Each row of a before or after table is a point. One or more steps were done to the points. Then noise was added and the rows were shuffled. The steps act on columns, c1 being the first. Write out the steps. A step turns or swaps two columns, mirrors them in a line or flattens them onto one, adds a multiple of one to another, or multiplies or shifts one. Angles are multiples of 10 degrees, from the lower column toward the higher: turns from -170 to 170, lines from 10 to 170 but not 90. Use the fewest steps. Two steps may share a column if one is a turn and the other turns, adds or multiplies; they go together, in the order done. Otherwise the lowest column goes first.
In the rows, zero is written as 128.

Before (12 x 3):
[[122 122 124]
 [219 156  54]
 [ 70 101  52]
 [227 158 129]
 [246 121 111]
 [120 137 122]
 [104 171 137]
 [147 164 103]
 [123  74  81]
 [145 108  82]
 [112 137 182]
 [119 157  88]]
After:
[[ 88 159 129]
 [ 44 169 128]
 [188 119 131]
 [ 64 139 127]
 [ 65 122 125]
 [ 58 156 128]
 [  9  97 130]
 [ 51 138 131]
 [163 161 128]
 [166 155 128]
 [ 83 110 130]
 [ 57  69 128]]
Steps: shift c1 by -60; multiply c3 by 0

Before:
[[128 123 156 139 121 160]
 [125 107 151 153 133 119]
 [151 140 115 120 130 135]
 [116 134 132 113 154 130]
 [125 103 138 145 135 157]
 [140 136 155 165 112 114]
 [133  76 109 131 137 130]
 [155 118 170 132  88 113]
 [ 98 115 115 126 146 103]
 [ 97 101 122 113 154 159]
 [139 107 124  95 128 135]
 [111 137 130 137 116 134]]
After:
[[123 125 148 116 107 127]
 [132 166  30  90 153 128]
 [110 114 144 128  92 132]
 [ 93 160  83 122 207 134]
 [148 124 133 142 134 125]
 [126 129 119  95 141 127]
 [120 136 100  99 147 131]
 [156 132 153 119   9 123]
 [142 100 168 105  80 127]
 [117 134 142 144 207 131]
 [103 139  96 120 183 133]
 [138 166  92 141 126 127]]
Steps: flatten c1 and c6 onto the line at 170 degrees; add 1.5 times c2 to c3; turn c2 and c4 by 140 degrees; multiply c5 by 3

Before, 14 rows:
[[131 150 169 124 130 151 148 118 127]
 [147 142 127 114 129 104 135 133 132]
 [225 143 135 109 123 145 149 109 161]
 [136 148 128 108 106 132 151 123 109]
 [140 147 140 106 129 148 147 132 156]
 [145 146 146 106  51 146 146 128 133]
 [188 115 132 107 132  77  83 116 108]
 [153 108 136 104 127 117 135  50 114]
 [145 144 135 207 122 146 103 136 120]
 [130 151 141 110  74 117 142 114 143]
 [139 128 145 115 128 101 156 112 111]
 [138 101 128 105 135  88 128 133 125]
 [140 105 133 139 133 157 134 116 125]
 [145  40 148 125 127 112 141  94 125]]
After:
[[135 102 129 131 106 127 126 162  88]
 [117 128 147 160 115 110 159 111 105]
 [140 113 131  86 108 108  86  87  74]
 [102  40 149 144 126 125 142 232 114]
 [120 104 132 125 137 125 132 146 156]
 [127 148 129 176 118 107 150  88 131]
 [112 149 142 198 128 144 141  85 117]
 [142 145 135  79 206 120 103  92 146]
 [147 141 135 159 112 163 149   8 145]
 [134 145 147 224 131 132 145  84 146]
 [ 62 110 137 146 105 113 137 108 116]
 [135 147 140 154 108 155 145  92 148]
 [121 153 168 148 121 127 146  87 151]
 [138 141 129 139 113 134 136  92 103]]
Steps: turn c1 and c8 by -70 degrees; add -1.5 times c2 to c8; turn c4 and c5 by 110 degrees; add 1 times c7 to c4; swap c6 and c9

Before, 11 rows:
[[135 128 118 131 119 112  80 168  88 145 182]
 [ 61 205  59 133 110 127 158 144  98 136  97]
 [138 145 145 178 129 122 107 126 132 151 165]
 [106 172  39 127 177 110 106 160  97 127  48]
 [ 62 152  69 157 160  82 144 185  96  74 106]
 [ 83 137 161 125 148 134  86 140 111 121 173]
 [ 95  92 132 133 104 119  88 145 139 170 154]
 [112 105 143 134 122 111 126 112  76 131 146]
 [147 211 139  76 126  88 176 122 179 249 169]
 [107 201  79 122 121  76 116 157 115  90  64]
 [112 133 152 139 118 136 123 180  97 167 113]]
After (11 x 11):
[[136 126 137 132 135 144  80  88  89 115 170]
 [125 145 157  99 138 159 106 129 132 122 158]
 [126 211 152 173 148 137 176 132 179 218 178]
 [140 133 145 118 115 126 124  76  98 137  96]
 [115 135 174 129  80 122  86 114 112  92 152]
 [140 201  60 150 109 171 115  99 114  61  80]
 [136 104 148 131 114 145 127 142  78 101 125]
 [ 84 173  16 136  99 144 106  96  97  98  72]
 [157  92 141 127  99 138  88 111 139 139 154]
 [159 203  52 126  65 132 157 112  98 107 114]
 [108 152  65 125  57 182 143  71  96  44 118]]
Steps: turn c1 and c5 by 100 degrees; turn c3 and c11 by -20 degrees; add 0.3 times c9 to c11; turn c4 and c6 by 150 degrees; multiply c4 by 0.7; multiply c8 by -1; shift c10 by -30

Before:
[[104 136 124  75 151 133 144 126 135  85 150 148  97 172]
 [168  92 133 169  82 124 118  98  63 101 183 158  98 164]
 [160 138 137 138 138 101 122 107  58 118 152 116  90 164]
 [142 102 187 103 136 109  84 175 108  91 125 132 167 118]
 [153 141 160  82 117  86 152 103 125 109 180 146 174 163]
 [113 116 131 133 146 127 145 152 112  92 132 112  94  39]
 [161 184 145 137 150 129 132 123 130 105 187 135 101 137]
 [128  97 146 148  70 133 138 122 128  90 170  70 127 136]
 [ 97 102 139 116  60  99  65  94 126 104 175 133 122 162]
 [132 102 156 127 149 105  58 143 133  89  21 147 222 148]
 [148 101 122 145 154 104 139 132 125 135 175 124 155 161]
 [136  85 167 159 103 127 111  96 129 131 135 122  89 139]]
After, 12 rows:
[[113 115 132 130 139 130  96 138 112  71 144 112 157  37]
 [ 96 101 143 120  48 101 181 113 126  84 123 135 145 162]
 [100 137 121  74 133 135 100 127 135  62 159 150  68 172]
 [141 103 187 102 136 110 187 146 110  69 131 133  79 117]
 [166  89 132 164  59 124 122 115  62  82 139 159 226 162]
 [162 137 138 137 119 101 113 118  57  96 151 115 177 163]
 [163 183 143 137 105 130 111 127 129  85 185 135 163 139]
 [151 139 162  81  87  87 130 117 124  91 159 145   8 163]
 [137  84 164 159 107 130 124 112 128 113 121 120 216 139]
 [130 101 159 125 215 104 236 134 132  71  57 148  82 148]
 [146 103 123 145 118 106 135 132 126 113 180 122 125 159]
 [129  98 147 149  59 133 121 127 126  69 122  69 155 139]]
Steps: turn c7 and c13 by -150 degrees; add 1.5 times c4 to c13; turn c5 and c11 by 40 degrees; multiply c8 by 0.4; shift c10 by -20

Before (11 x 18):
[[185 155  86 184 135 165 197 124 163  78 130  70 168 136 107 193  95 107]
 [128  52  92 171 120 106 180 192 121 113 149  59 107 146 110 185 209 168]
 [212 135 134 156  82 164 194 149 105 190  50 187 181 191 184 115  97 139]
 [ 98 145 109 164 137 170 114  99 121 160 155  93  53 182 164 217 144 122]
 [124  88 102  86 122 196 160 131 118 179 158 170 141  78  98 141 129  81]
 [128 175 164 159 131  98  92 141  56 156 154 113  67  80 160  96 148 125]
 [143  47 202 210  75 105  89 136 168 137 143 190 104 113  80 214 181 104]
 [167 129 165 108 151 121  87  98  68 145  42 102  63 199  67 186 129 154]
 [184 145 103  94 172 115 184  93 164  65 102 177 166 126 182 188  94 112]
 [151  80  73 115  57 208 159 170 153  64 154 142  81 112 164 143 181 171]
 [201 137 160 103 186 157  92 102  60  71 105 172  56 138 161  98  99  89]]
After (11 x 18):
[[186 157 203 187 150 162 197 122 101 180  99 131 185 102 106 130 143 137]
 [166 130 159 109 103 120  84  98  87  49 170 129 125 113  71  65 204 150]
 [151  82 169 116  83 211 164 165 102 190 161 124  48 122 161 167  78  57]
 [129 176  84 159 131 100  93 139 130  91 127 131  32 214 162 111  96 133]
 [198 141  84 106 170 155  94 101  45 119 115 130  21 165 162 118 158 184]
 [124  87 152  84 175 197 165 131 181 113 112 131 170 172  97 145 100 121]
 [184 149 195  95 144 116 182  94  97 193 113 129 117 106 182 120 163 173]
 [144  47 168 211 150 106  93 131 162 150 166 125 154 117  82  18  89  73]
 [215 137 115 158 117 169 195 147 137  43 142 131 124  94 181 129 211  86]
 [128  52 196 168  89 108 179 196 105 125 190 126 125 118 110 132  66 120]
 [ 98 145 213 165 137 167 109 101 127  78 125 128  17  94 161  99  94 137]]
Steps: turn c3 and c16 by -120 degrees; turn c5 and c18 by 90 degrees; turn c9 and c14 by -140 degrees; turn c9 and c10 by -130 degrees; turn c11 and c17 by -120 degrees; multiply c12 by 0; add -1 times c15 to c13

Before:
[[172 188  94 124  91 138 122  43 123 158  76 108 131 220 137 175 169 187
   72 113 129 179 154 113]
 [185 155  56 167  81 161 138  95 110 116  83  51  94 147 182 166 107 165
   96 119 122 138 165 139]
 [162 137  71 190  57 142 116  88 139 142 132 140 138 178 159 139  74 124
  179 143 137 105  92 149]
 [ 46  44 146 115 177 101 156 140 134  80 157 200  77  88  49  92 127  45
  113 199 119  98  90  61]
 [130 164 108 163 108  86 109 181 164 114 171 145  72 116  82 159  45 105
  160 160 151  89  36 172]
 [ 67  91 146 138 104 111 110 131 146 139 126 117 128  89  62  68 125 119
  110 170 162 159  83  84]
 [146 208  17 129  42 141 151  74 129 143  87  61 175 189 158 179  86 177
   97 121 101 100 111 164]
 [ 74  37 156 146 134  83 114 170 140  86 138 157 151 117  11 124 156 117
  114 184 110 144 161  49]]
After, 8 rows:
[[145  87 138  85 105 138 121  41 125 162  84 106  89 215 160 180 167 183
   50 111 121  52 153 114]
 [107 175 119 181 129  91 103 132 148 134  94 116 142  92  66  65 126 120
  122 171 128  97  79  83]
 [123 189 168 206 175 123 153 138 133  81 107 205 167  94  43  95 122  44
  122 200 164 194  87  61]
 [ 72 145 141  85  59 131 111  88 141 139 141 139  72 171 152 140  70 122
  139 144 118 113  94 141]
 [ 87 101 185 116  81  87 109 185 168 115 145 147 132 115  68 157  43 103
  143 158 156 140  33 173]
 [101 113 183  64  84 148 140  93 106 111 115  47  72 147 195 167 111 167
   49 118  99  91 160 141]
 [132  88 123 112  19 160 151  72 127 139 112  63  10 186 179 176  90 177
   25 126 129  98 116 164]
 [104 207  94 170 170 124 111 166 140  81  82 155 142 121  21 122 156 112
  133 184 180 134 166  51]]
Steps: mirror c1 and c4 in the line at 140 degrees; turn c2 and c5 by 160 degrees; turn c5 and c22 by -150 degrees; add 0.7 times c3 to c19; turn c3 and c13 by 110 degrees; mirror c6 and c21 in the line at 150 degrees; turn c11 and c15 by -30 degrees
